Rows are points. The ring and each string are closed loops that go straight from each point to the next, and from the last back to the first. Before rounding, they use only three directions, however many columns there are. How many times does the string pass through the ring? Passing back the other way cancels.
In the rows, zero is written as 128.

Ring (8 x 3)
[[153 157  69]
 [169 164 124]
 [147 142 176]
 [108 118 183]
 [ 64 112 140]
 [ 54 120  83]
 [ 67 126  47]
 [107 136  32]]
String (28 x 3)
[[128 139 114]
 [148 124 115]
 [194 166 116]
 [203 215 114]
 [168 196 114]
 [140 154 113]
 [150 125 122]
 [185 160 146]
 [202 194 175]
 [162 191 158]
 [136 168 142]
 [154 166 194]
 [152 132 238]
 [122  89 191]
 [111 118 129]
 [114 153 143]
 [111 153 196]
 [103 106 229]
 [103  88 194]
 [109 107 148]
 [113 141 129]
 [128 156 183]
 [153 160 231]
 [149 103 196]
 [146 103 167]
 [189 169 190]
 [189 200 164]
 [140 169 122]]
Times through: 0

Ring (6 x 9)
[[160 152 144 131 117 145  84 135 164]
 [160 157 170 107 149 151 104 103 174]
 [124 122 143  95 165 141 144  85 140]
 [ 97  81 109 109 152 128 154  95 106]
 [100 103  50 136 100 126 132 153  96]
 [128 137  68 141  89 135 105 166 124]]
String (12 x 9)
[[139 116 132 136 119 135  95 131 140]
 [147 167 112 116 121 148 112 135 155]
 [178 186 177 107 143 158  91 111 192]
 [175 174 212  88 177 160 108  74 198]
 [132  99 180 107 169 137 123  76 146]
 [123 123 122 108 145 139 135 106 134]
 [110  90 122 116 145 130 136 102 117]
 [ 96  56 116 127 141 120 136 104  99]
 [117 126  86 119 122 136 133 131 122]
 [110 134  47 126 101 134 135 155 110]
 [116 150   7 148  61 134 114 200 105]
 [137 125  91 152  87 133  86 167 130]]
Times through: 2
String (29 x 9)
[[130 171  41 129  86 143 119 175 128]
 [124 149  34 146  72 136 108 188 116]
 [118 127  39 153  71 130 104 185 108]
 [113 102  64 151  88 126 107 165 105]
 [106 111  34 150  77 126 115 178  96]
 [102 124  15 142  77 128 129 181  94]
 [107 139  31 127  94 134 138 165 105]
 [115 131  70 122 113 136 133 142 117]
 [116 101 106 127 126 131 124 123 119]
 [ 88  48  93 137 127 116 134 118  86]
 [ 70  36  72 132 130 112 154 115  69]
 [ 70  22  93 130 141 110 153 101  70]
 [ 98  69 108 124 139 123 138 107 101]
 [ 93  58 112 123 144 121 142 101  97]
 [ 68  10 116 123 159 109 158  81  73]
 [ 61  14 101 117 160 110 171  81  67]
 [ 84  87  72 107 143 126 169 108  92]
 [107 124  75 109 131 136 151 123 114]
 [115 112 100 119 130 134 133 121 120]
 [ 92  53 106 131 135 118 136 109  93]
 [ 82  41  91 136 129 114 140 115  81]
 [118 106 108 125 127 132 124 123 121]
 [119 126  88 121 121 136 129 133 123]
 [106  87  86 136 114 125 124 135 104]
 [ 98  74  68 148 100 120 119 150  91]
 [101 103  31 151  78 124 119 177  91]
 [111  91  77 149  96 124 108 154 104]
 [121 110  93 136 110 131 112 142 120]
 [127 139  83 126 110 138 119 145 129]]
Times through: 1

Ring (6 x 14)
[[163 130 114 128  92 205 111 115 154 100  86 106 122 176]
 [119 137 164 108 139 124 123 123 136 164 138 145 143 122]
 [ 99 120 166 106 144  96 119 134 120 184 151 160 139  80]
 [100 103 140 111 130 106 116 139 111 177 139 158 125  68]
 [119 108  87 116 119 154 134 128 111 149 106 142 115 108]
 [144 117  80 124 101 193 128 120 129 118  85 120 113 149]]
String (21 x 14)
[[ 86 108 110 102 150 100 144 135  93 193 139 170 126  67]
 [104  80 113 121 108 121 106 146 104 163 123 153 107  53]
 [125  92 127 126  97 145  97 139 125 140 114 136 112  87]
 [124 110 130 119 113 144 112 131 127 147 118 138 122 105]
 [ 91 121 146 101 154  92 135 132 108 194 150 167 138  77]
 [ 79 120 177  97 164  63 127 138 108 212 170 178 145  55]
 [ 92 120 192 103 150  75 112 138 122 196 166 167 144  65]
 [125 114 162 119 113 133  99 133 138 148 130 138 129 103]
 [117 124 141 111 131 130 123 127 126 161 130 146 133 110]
 [ 97 134 155  99 159  98 139 126 117 191 151 163 145  97]
 [ 85 137 187  94 171  69 133 130 117 209 172 174 154  79]
 [ 85 130 187  96 165  68 127 133 117 207 171 174 151  71]
 [ 84 118 190 100 156  65 116 139 115 205 171 174 145  55]
 [114 101 161 119 113 118  95 140 127 159 136 146 124  76]
 [119 106 137 119 114 134 108 135 125 152 124 142 122  94]
 [104 120 130 107 141 117 133 129 113 175 134 156 132  95]
 [ 88 110 125 103 149  96 138 135  99 193 144 169 129  67]
 [ 90  89 108 111 130 106 126 143  93 182 132 165 114  50]
 [116  87 100 123 103 143 110 140 110 148 111 143 106  77]
 [124 107 114 120 112 150 117 131 122 145 112 138 118 106]
 [110 116 117 110 133 130 132 129 114 165 125 150 127 101]]
Times through: 4
String (22 x 14)
[[136 125 133 119 113 160 116 123 139 135 112 129 128 136]
 [131 137 131 112 129 154 131 118 136 145 117 134 136 144]
 [162 140 119 124 101 202 118 111 156 105  90 108 128 184]
 [145 137 113 118 116 181 130 114 141 126 100 122 129 164]
 [129 124 120 116 120 156 125 123 130 143 113 134 127 130]
 [154 120 109 128  92 195 111 120 145 108  89 112 118 157]
 [189 121  93 143  59 249  96 114 166  62  58  83 107 199]
 [179 131  95 134  78 234 111 111 161  78  67  92 116 200]
 [134 137 116 113 126 165 135 116 134 140 109 131 132 152]
 [134 129 123 116 119 162 125 120 135 138 111 131 129 141]
 [164 122 128 132  83 200  96 121 158  98  90 105 119 163]
 [164 134 150 129  92 192  97 117 166 102  99 106 129 172]
 [144 118 136 125 100 169 103 126 144 124 107 122 123 135]
 [113 133 142 106 142 125 133 123 125 168 134 149 139 116]
 [ 89 149 182  91 178  77 144 123 120 207 168 171 160  99]
 [ 97 139 193  98 161  83 124 128 128 194 165 164 154  93]
 [126 119 167 118 116 133 100 131 140 148 131 137 132 108]
 [125 119 145 117 119 140 112 128 133 149 124 138 129 114]
 [105 132 148 103 150 112 135 125 121 179 142 156 141 105]
 [ 88 151 192  89 181  71 142 123 122 210 173 173 163  98]
 [120 142 180 107 142 120 119 122 142 165 144 145 149 126]
 [151 124 150 126  97 173  97 124 155 117 108 117 127 146]]
Times through: 1

Ring (10 x 14)
[[152 165  97  98  92 114 123 121  84 148 103 105 145 110]
 [147 185  70 126 107  83 141 116  52 134 114 118 131 147]
 [134 188  69 155 111  67 156 123  52 122 129 131 121 170]
 [114 178  89 189 109  58 169 140  75 110 150 146 113 185]
 [ 95 158 118 209 104  61 171 150 112 104 160 155 112 182]
 [ 76 125 154 207  99  77 153 142 165 103 150 154 121 156]
 [ 77 108 168 184  95  94 133 129 189 111 133 144 132 128]
 [ 93 106 169 148  88 115 117 124 189 126 116 128 144 101]
 [123 122 152 111  81 131 112 127 158 144 105 111 151  86]
 [144 146 123  95  83 128 116 126 116 151 102 104 150  93]]
String (20 x 14)
[[119 118 174 129  67 137 128 161 172 143 129 118 146  90]
 [141 121 184 100  48 164 127 186 168 162 131 104 154  68]
 [139 142 149 116  67 135 136 168 132 150 131 112 144  98]
 [125 145 120 127  95 106 125 120 120 135 111 118 141 117]
 [122 149 120 140  94  99 135 129 117 130 121 124 135 128]
 [153 161 121 106  74 127 138 158  97 153 125 108 143 108]
 [174 170 115  81  65 141 135 167  80 166 121  96 148  95]
 [163 164  92  71  91 125 110 109  80 158  87  94 153  93]
 [137 149  92  92 110 105  99  74 102 140  75 105 150 102]
 [141 141 113  84  95 124  99  95 118 149  81 100 155  86]
 [150 127 155  72  64 160 105 144 147 165  99  93 162  59]
 [135 119 176 101  58 156 119 165 168 157 120 105 155  70]
 [123 130 165 136  67 130 139 170 154 142 138 121 141 104]
 [118 130 166 147  68 125 144 174 156 138 145 126 138 111]
 [ 93  98 200 158  67 132 131 165 210 131 140 130 142  95]
 [ 85  97 198 169  73 123 133 159 211 124 141 136 139 104]
 [102 122 169 163  77 114 143 162 169 127 143 133 135 119]
 [ 97 128 135 159 103  91 127 112 150 118 117 133 135 129]
 [ 89 124 124 157 118  81 113  78 152 112  98 133 137 129]
 [114 135 146 150  83 109 139 149 143 131 133 128 136 121]]
Times through: 0
String (21 x 14)
[[129 193 100 198  87  69 198 195  59 119 184 148 107 193]
 [ 95 174  89 217 120  39 175 130  83  95 155 159 106 204]
 [ 79 150  95 205 133  40 145  87 115  91 125 155 115 183]
 [107 147 126 169  98  86 147 136 124 119 136 137 127 146]
 [ 97 139 168 206  71  96 180 203 151 117 183 151 117 157]
 [ 96 133 158 187  83  96 158 166 154 117 156 144 125 143]
 [ 89 127 135 173 107  82 131 109 153 111 121 140 131 139]
 [ 62  99 151 180 120  77 109  72 196 100 101 144 136 127]
 [ 75 104 146 161 116  87 105  74 186 109  95 135 140 117]
 [109 131 144 149  90 106 132 134 148 128 124 128 137 120]
 [124 122 175 128  62 141 134 173 166 146 136 117 145  92]
 [132 135 159 125  65 135 137 172 145 147 135 116 143  99]
 [159 131 169  74  46 173 120 180 147 173 120  92 160  57]
 [167 150 145  76  54 160 128 176 116 171 121  94 155  74]
 [138 154 125 125  81 116 139 150 109 142 127 116 139 117]
 [154 166 121 116  71 124 148 171  91 151 136 112 139 117]
 [181 199  57  79  95 108 132 123  25 157 101  97 142 123]
 [153 194  45 113 119  75 131  90  32 134  97 113 133 149]
 [163 213  43 129 107  72 160 131   7 136 127 120 123 170]
 [140 184  93 155  91  86 166 161  64 131 148 130 122 161]
 [134 174 116 164  80  95 172 182  85 132 161 133 122 156]]
Times through: 1

Ring (10 x 14)
[[131 155 134 117 119 156  81  88 130 113  95 123 185 133]
 [123 161 153  92 105 177  86  67 132 127  95 123 169 115]
 [116 150 185  86 100 186 110  69 126 150  97 122 135  99]
 [119 134 189  88 100 176 131  88 117 154 107 122 108  96]
 [134 112 158  98 105 144 151 129 102 136 127 126  86 109]
 [144  96 139 123 119 116 159 163  93 124 135 126  84 125]
 [145  90 149 152 135 106 158 175  92 128 127 123  95 135]
 [138  95 176 183 152 112 142 168 101 142 105 116 124 141]
 [134 113 173 179 151 124 120 145 111 138  94 116 153 143]
 [134 133 153 156 140 137  99 120 121 125  93 118 174 142]]
String (32 x 14)
[[134 112 165 131 124 136 139 136 106 138 114 122 112 123]
 [144 110 128 124 120 120 138 149 101 115 127 126 112 131]
 [158  98  91 126 122  94 148 178  91  92 145 130 102 144]
 [148  74 155 175 146  91 170 199  85 132 128 121  86 141]
 [136  73 202 199 159 104 169 191  90 160 109 114  93 137]
 [129 100 198 170 145 130 144 150 104 157 100 115 117 128]
 [135 120 153 133 126 135 125 131 110 129 111 122 131 129]
 [144 116 129 141 131 119 123 146 107 113 117 124 137 141]
 [130 116 180 152 136 139 128 131 111 145 100 118 133 128]
 [124 108 215 192 157 136 127 140 113 165  82 111 146 134]
 [125 113 211 208 167 132 113 139 117 160  74 109 170 144]
 [140 132 131 160 143 125  94 129 119 110  97 120 182 152]
 [142 139 112 134 128 130  93 120 120 100 106 124 176 146]
 [136 131 140 124 122 140 112 118 115 120 109 123 146 131]
 [123 135 185 142 132 157 106 103 123 147  88 117 158 125]
 [122 165 159 127 125 172  68  69 139 127  77 118 205 131]
 [132 175 109  94 108 167  60  64 139  97  95 126 206 134]
 [135 167 103  85 102 161  74  75 132  95 106 128 185 130]
 [137 151 113  91 105 153  93  93 123 102 113 128 160 127]
 [127 131 170 122 120 155 117 107 117 140 102 121 137 119]
 [110 144 216 115 116 187 110  73 128 168  83 116 142 102]
 [ 95 162 249  89 101 222 103  32 138 190  71 114 142  80]
 [114 157 181  70  92 194 106  57 129 148  98 123 135  94]
 [126 147 150  73  93 173 113  81 121 129 113 127 128 104]
 [134 129 145 111 114 145 121 116 113 125 113 124 130 122]
 [117 126 205 108 111 172 135  97 115 164 101 119 108  99]
 [116 119 219 120 117 169 142 105 113 173  99 117 102  99]
 [132 123 157 107 111 148 133 118 109 133 117 124 113 115]
 [144 123 111  88 101 133 132 129 105 105 135 131 108 122]
 [143 105 128  86  98 129 161 146  94 119 145 131  69 112]
 [144  89 140 101 105 119 178 165  86 128 148 129  52 113]
 [130  96 192 138 126 135 161 148  98 157 116 120  83 114]]
Times through: 1

Ring (7 x 14)
[[ 66  71 134  88 122 141 123 152 138 107 147 136 150 109]
 [104  89 115 156 104  97 107 117 142  80 165  97 123 134]
 [133  92 132 160 104  99  97 116 147  88 162  98 114 138]
 [145 101 149 140 105 119  99 124 145 109 148 112 114 137]
 [155 170 119 156  68 126 120 103 121 140 126 106 104 162]
 [124 183 100 142  62 135 137 106 109 148 119 112 116 160]
 [ 78 115 127  86 102 156 135 145 124 136 127 141 145 122]]
String (25 x 14)
[[ 93 139  94 146  80 116 131 111 120 112 142 105 126 146]
 [ 32  34 153  41 146 164 126 181 144 109 145 161 172  83]
 [ 51  33 159  55 146 156 117 175 149 104 149 154 163  88]
 [106 112 119 136  96 120 118 122 133 108 146 112 126 136]
 [112 118 116 144  92 115 117 117 132 107 147 107 122 141]
 [ 89  57 152  95 130 135 108 152 149 100 153 133 142 108]
 [102  64 132 141 119 102 100 129 151  76 169 106 128 123]
 [133 108  99 207  88  65  98  89 143  64 177  69 103 155]
 [138 128 103 192  81  83 105  93 136  87 162  79 104 157]
 [114  98 139 122 107 128 111 132 139 112 145 121 127 129]
 [131  59 169 116 129 125  91 144 157  98 156 124 125 117]
 [147  69 173 122 125 125  88 139 157 104 153 122 118 123]
 [162 164 101 199  64  90 110  83 127 108 147  79  93 172]
 [143 144 117 163  79 112 113 104 129 117 141  99 108 155]
 [136 101 166  99 112 150 107 144 141 135 131 137 125 126]
 [163 146 156 119  89 150 112 126 130 154 118 128 110 147]
 [175 216  94 192  41 112 126  77 109 147 121  87  89 187]
 [179 249  83 195  24 119 136  69  97 163 109  87  85 198]
 [145 203 106 144  53 143 137 102 106 164 108 114 108 169]
 [108 111 141 100 104 148 121 140 131 132 131 134 133 127]
 [127 177  93 163  61 118 132  97 113 131 130  99 111 164]
 [112 192  86 146  55 133 145 101 103 147 118 109 118 163]
 [ 64 114 138  50 107 182 144 162 120 156 113 162 156 112]
 [ 79  87 148  70 119 162 126 158 134 132 130 150 149 110]
 [101 126 114 129  90 128 126 122 126 119 138 116 128 138]]
Times through: 0

Ring (9 x 14)
[[128 141 163 121 155 102 140 100 119 127 149 121 163 110]
 [ 94 176 182  85 181  59 134  81  92 127 158 118 177  86]
 [ 85 180 173  74 169  60 120  94  88 127 154 120 172  95]
 [ 96 165 152  93 143  84 111 120 101 128 141 121 155 113]
 [121 133 122 133 106 127 108 156 127 128 120 121 131 138]
 [152 100 100 167  77 170 109 179 152 128 109 124 115 163]
 [171  81  95 178  67 192 113 182 163 126 111 129 114 178]
 [175  84 112 167  86 184 124 158 159 124 126 131 129 171]
 [152 113 141 143 126 141 135 124 138 125 140 126 149 138]]
String (30 x 14)
[[ 85 180 169  64 161  65 111  99  85 125 157 125 173 106]
 [ 87 179 173  64 165  65 114  94  85 125 159 126 176 104]
 [106 159 160  93 151  88 121 107 103 126 149 124 164 113]
 [113 151 154 114 146  96 127 115 113 128 140 119 155 110]
 [ 85 186 188  87 192  44 140  76  89 130 156 112 177  70]
 [ 81 195 205  80 215  27 152  54  82 130 166 110 190  54]
 [113 158 178  99 174  79 141  83 104 126 159 121 176  97]
 [127 145 173 122 170  92 150  87 117 127 153 118 169  98]
 [146 123 156 137 146 123 145 105 131 126 147 123 159 121]
 [157 109 141 138 123 148 133 122 138 124 145 131 152 146]
 [151 112 135 137 116 146 126 132 137 125 139 129 146 147]
 [143 118 134 143 119 137 127 135 136 127 132 124 142 137]
 [172  90 122 172 102 171 135 146 157 126 127 126 133 155]
 [184  78 118 171  94 187 133 148 162 124 131 132 135 169]
 [181  82 123 160  98 183 131 142 157 123 137 135 140 170]
 [148 114 135 133 116 144 124 132 135 124 140 130 148 148]
 [141 122 140 134 125 133 128 128 132 126 138 125 148 136]
 [136 129 147 138 137 120 136 119 130 128 138 120 150 121]
 [125 147 174 126 174  88 153  86 117 128 151 115 168  91]
 [104 171 190 104 195  57 153  69 100 129 158 112 179  72]
 [ 95 176 186  95 189  54 143  77  95 129 156 113 177  76]
 [ 73 201 204  61 210  24 140  56  74 128 169 115 193  62]
 [ 84 186 187  58 183  51 124  76  80 125 168 124 186  91]
 [120 143 148 114 136 109 121 122 116 127 141 123 153 124]
 [112 150 150 115 142  98 123 120 113 128 138 119 152 113]
 [ 84 180 167  84 164  61 119 103  91 129 146 117 164  93]
 [ 64 200 176  49 173  41 107  94  71 127 157 121 176  91]
 [ 86 176 162  72 153  71 108 108  89 126 150 124 166 109]
 [109 153 150  97 138  99 114 120 107 126 144 125 157 123]
 [109 152 151  99 139  98 115 119 108 126 144 124 157 121]]
Times through: 4
String (31 x 14)
[[155 105 124 157 106 155 127 145 146 126 127 125 135 148]
 [147 115 132 140 115 143 125 136 137 126 134 127 143 144]
 [158 106 134 138 114 154 127 131 140 124 141 132 148 153]
 [157 109 143 141 126 145 136 120 139 124 144 129 153 142]
 [148 123 159 142 151 121 151 101 133 127 147 121 160 116]
 [129 138 155 135 149 106 140 111 125 129 139 117 154 109]
 [128 135 145 127 134 115 127 123 124 127 137 122 150 123]
 [124 140 153 115 141 109 127 114 118 126 145 124 157 122]
 [103 168 183  86 181  67 137  77  96 126 163 121 180  92]
 [ 79 197 206  66 212  27 144  53  77 128 170 115 194  61]
 [ 72 201 202  68 210  23 141  59  76 129 165 112 189  58]
 [ 91 176 176  91 176  59 132  90  94 129 151 115 171  85]
 [109 155 157 105 150  91 125 111 108 127 144 121 159 110]
 [106 157 157 105 150  88 124 112 107 128 143 120 158 108]
 [117 144 147 119 137 105 123 123 117 128 137 120 150 119]
 [115 147 149 102 135 106 116 120 111 125 144 126 156 127]
 [ 82 179 163  63 153  69 104 108  85 126 153 126 168 111]
 [ 80 178 153  80 145  70 104 122  91 128 140 120 156 107]
 [ 95 161 139 109 130  91 108 138 107 130 127 117 142 114]
 [117 140 134 133 123 113 118 141 124 129 124 117 137 122]
 [127 131 130 129 115 127 114 143 126 127 129 123 139 137]
 [133 122 117 135  97 143 107 159 133 127 123 126 131 151]
 [144 105  95 161  72 167 102 186 149 128 106 124 111 165]
 [154  93  87 183  63 180 106 196 160 129  97 121 102 168]
 [154  98  99 177  78 170 114 181 156 129 105 121 111 159]
 [150 104 110 166  91 160 118 166 150 128 114 122 121 152]
 [182  67  79 204  50 210 114 201 178 128  97 125  98 185]
 [208  40  64 214  26 249 109 215 193 124  97 135  93 216]
 [186  68  93 176  61 210 113 180 169 123 118 136 118 194]
 [158 100 119 146  95 166 117 151 145 124 131 132 136 164]
 [154 105 122 155 103 156 124 148 146 126 126 126 134 150]]
Times through: 3

Ring (6 x 14)
[[ 98 202  71 150 203 115 157  67 121 153 102 184 108  85]
 [ 92 173 105 146 183 120 165  78 143 131  90 159 109  39]
 [129 129 142 166 111 151 138 152 135 106  74  90 112  73]
 [166 114 158 174  66 181 119 197 106 105  91  48 130 123]
 [173 125 153 168  71 187 121 188  92 118 113  52 144 136]
 [138 180  95 158 150 149 137 117  93 149 119 133 130 132]]
String (31 x 14)
[[133 129 160 149 110 164 152 138 129 111 107  83 138  50]
 [131 154 112 168 131 145 133 139 117 125  84 115 110 108]
 [142 132 121 186 101 150 115 180 122 108  55  88  94 128]
 [164 100 155 192  53 173 104 223 119  90  53  39 104 134]
 [172  92 186 172  41 193 120 214 113  91  90  20 137 103]
 [165 102 191 154  59 194 138 183 112 101 119  32 157  75]
 [156 118 174 151  80 184 142 164 111 111 121  54 154  77]
 [150 139 134 167 103 165 129 161 107 121  98  85 127 116]
 [165 143 111 189  91 164 103 192  92 123  77  83 108 179]
 [188 125 143 181  57 191 103 211  78 120 105  45 137 179]
 [189 109 194 148  45 216 134 190  82 117 156  18 185 110]
 [160 133 163 147  90 186 143 153  98 124 139  65 163  92]
 [137 154 123 159 128 155 139 134 111 129 105 108 127 102]
 [141 171  92 173 137 146 124 141  98 140  93 125 112 150]
 [148 193  65 176 151 143 117 133  78 158 104 144 112 189]
 [142 189  94 150 155 154 142 106  83 160 140 137 144 135]
 [132 176 121 135 154 158 160  93  99 150 149 128 156  83]
 [129 161 130 142 142 155 157 107 112 136 128 117 144  71]
 [115 187 102 139 178 139 163  77 111 151 131 154 138  75]
 [ 98 206  82 135 208 123 170  49 116 160 129 184 130  66]
 [109 173 128 127 171 144 176  71 124 141 138 141 149  32]
 [121 162 121 149 149 145 153 108 120 132 110 126 129  72]
 [118 159 131 141 149 148 161 101 124 131 118 123 137  53]
 [121 161 118 153 148 143 150 112 122 131 102 126 123  77]
 [107 179  87 162 174 122 145 100 127 136  81 157 100  91]
 [ 72 199  59 160 221  90 158  61 150 140  58 204  74  61]
 [106 179  76 172 174 116 136 110 129 134  63 160  84 108]
 [ 95 176  78 170 180 109 142 103 142 128  53 165  78  86]
 [ 95 163  94 169 169 113 145 109 150 118  50 152  80  67]
 [104 128 155 149 133 140 163 119 159 100  78 104 115   7]
 [122 120 169 147 111 158 158 135 144 102  96  82 132  24]]
Times through: 4

Ring (6 x 14)
[[128  81 141 114 162 119 124 136 133 106 141 113 144 112]
 [119  59 147 120 175 119 113 130 132  97 120 102 151 115]
 [123 132 133 114 137 143 136 110 125 131 110 120 139 125]
 [133 194 119 106 104 157 158 104 121 157 121 139 127 129]
 [142 196 114 104  99 147 155 112 123 153 141 142 121 128]
 [138 140 126 108 129 130 139 127 129 129 148 129 131 119]]
String (25 x 14)
[[123 146 134 108 132 150 150 114 126 140 120 129 139 120]
 [131 136 127 113 131 135 133 115 125 128 123 122 134 125]
 [132 173 120 112 112 146 141 102 121 144 113 129 128 133]
 [135 216 114 105  91 163 163  97 119 166 117 144 123 133]
 [136 176 117 111 109 143 141 105 121 144 121 131 126 132]
 [135 168 122 109 115 144 146 111 124 143 128 132 129 127]
 [140 223 114  98  88 162 173 108 122 171 140 153 120 126]
 [147 240 106  99  76 159 171 105 120 173 144 155 114 131]
 [142 180 114 109 105 138 142 110 123 143 134 134 122 131]
 [136 153 123 110 122 137 140 117 126 135 134 129 130 125]
 [136 157 126 105 122 140 149 123 128 140 144 135 131 120]
 [143 162 123 101 119 135 154 132 130 141 165 141 127 115]
 [140 127 125 112 133 122 128 127 129 120 146 123 131 121]
 [133 125 128 114 136 128 127 119 127 121 129 120 135 124]
 [129 106 138 110 151 129 136 133 132 119 144 122 141 113]
 [125  64 148 112 174 118 127 145 137 102 149 113 149 105]
 [123  70 146 113 170 121 126 139 135 105 140 112 149 109]
 [130 118 131 114 141 129 128 120 127 120 127 118 137 122]
 [125  75 140 120 164 117 112 126 130 101 123 105 145 119]
 [111   7 160 124 204 109 101 139 136  77 117  89 162 108]
 [115  57 150 118 178 124 119 130 133 100 118 104 154 112]
 [124 109 138 113 149 134 134 123 129 121 124 118 143 118]
 [126 108 133 118 146 128 122 116 127 116 115 112 140 125]
 [120  98 137 121 152 131 118 111 125 113 100 107 144 127]
 [116 125 140 113 145 150 142 110 126 133 103 120 145 121]]
Times through: 0

Ring (6 x 14)
[[102 144 135 115 108 168 152 154 174 160  94  51 116 108]
 [ 87 151 147 105 116 161 154 169 184 156  98  50 116  94]
 [ 98 156 138 100 116 128 141 157 160 142 116  95 123 112]
 [134 151 111 110 106 100 123 121 118 133 132 148 131 155]
 [161 139  91 122  80 109 123  92 104 147 141 155 130 174]
 [148 137 102 125  82 136 135 106 127 158 125 115 124 156]]
String (25 x 14)
[[137 143 109 119  96 128 132 118 130 148 122 118 126 150]
 [158 140  93 126  95 111 120  98 103 139 127 150 132 177]
 [179 138  78 124  73  88 113  73  81 142 156 189 135 196]
 [159 142  93 116  73 101 124  92 105 150 153 163 129 170]
 [130 146 114 113  97 124 133 124 133 147 125 119 126 143]
 [148 146 100 118 105  99 118 108 105 130 130 157 134 171]
 [172 143  82 122  90  79 108  82  78 128 149 196 138 197]
 [162 141  91 118  74 100 122  89 101 148 152 167 130 175]
 [161 139  92 118  68 107 127  89 107 155 153 158 128 170]
 [141 143 107 117  87 123 132 113 127 151 131 126 125 151]
 [146 139 102 126  95 131 130 110 122 147 117 120 127 160]
 [148 135 101 131  87 146 136 108 129 157 112 103 124 157]
 [137 135 110 127  81 159 145 117 146 168 112  82 119 139]
 [126 139 119 118  84 155 148 127 155 167 117  80 118 127]
 [117 145 125 114 100 146 144 138 155 156 112  85 120 124]
 [110 147 130 113 107 150 145 146 160 153 105  77 120 119]
 [ 82 150 150 112 132 175 154 178 188 150  75  30 116  93]
 [ 72 149 158 109 127 189 163 187 205 161  72   7 112  76]
 [ 96 146 141 109 102 170 157 159 183 167 101  46 113  96]
 [120 145 122 112  93 140 143 133 151 157 122  95 121 127]
 [123 145 120 112  96 136 140 131 146 154 121 101 122 131]
 [107 145 132 117 114 160 146 151 165 153  93  62 119 117]
 [114 139 127 127 111 177 150 145 166 159  81  45 118 121]
 [150 134 100 125  68 144 141 101 132 169 131 108 120 151]
 [145 140 104 119  78 129 135 107 128 159 134 122 124 151]]
Times through: 5
String (26 x 14)
[[163 144  89 118  85  88 115  90  93 137 150 180 134 182]
 [155 142  96 116  75 106 126  96 110 151 149 155 128 166]
 [137 144 109 117  97 121 130 118 126 145 125 126 127 151]
 [154 140  96 125  95 116 123 102 109 141 125 141 130 171]
 [173 134  83 130  71 115 123  80  98 153 140 154 129 184]
 [166 134  88 126  62 123 131  84 110 163 145 142 125 171]
 [140 141 108 117  80 130 137 112 132 159 133 118 123 146]
 [126 143 117 120 102 143 138 130 143 151 109  94 123 138]
 [120 145 122 117 107 143 139 137 148 149 107  89 123 131]
 [109 143 130 121 116 167 147 150 165 153  85  54 119 119]
 [100 142 137 120 113 182 156 159 181 162  81  31 115 104]
 [106 143 133 114  97 169 155 149 175 167 103  52 115 107]
 [117 145 125 112  96 143 144 137 154 157 118  89 120 124]
 [120 146 122 111  94 137 142 133 149 156 123  98 121 128]
 [106 148 133 107  97 149 149 147 166 160 116  76 117 110]
 [109 149 130 110 112 141 141 148 156 147 108  86 122 121]
 [111 149 129 107 100 138 144 143 157 154 120  91 120 119]
 [101 152 137  99  97 136 148 151 166 158 127  89 118 106]
 [ 72 162 158  91 133 138 148 185 184 140 104  68 120  86]
 [ 87 159 145  97 132 129 140 170 165 134 106  88 124 106]
 [ 90 163 143  94 135 113 134 168 156 126 113 107 127 112]
 [123 153 120 101  97 106 131 129 134 143 141 137 126 137]
 [129 148 115 109  92 118 134 124 134 149 134 125 125 140]
 [128 148 116 110 100 118 132 127 133 144 128 124 126 142]
 [127 152 115 112 121 106 122 131 122 126 117 136 132 152]
 [150 149  98 115 108  86 112 106  97 123 136 174 137 177]]
Times through: 3
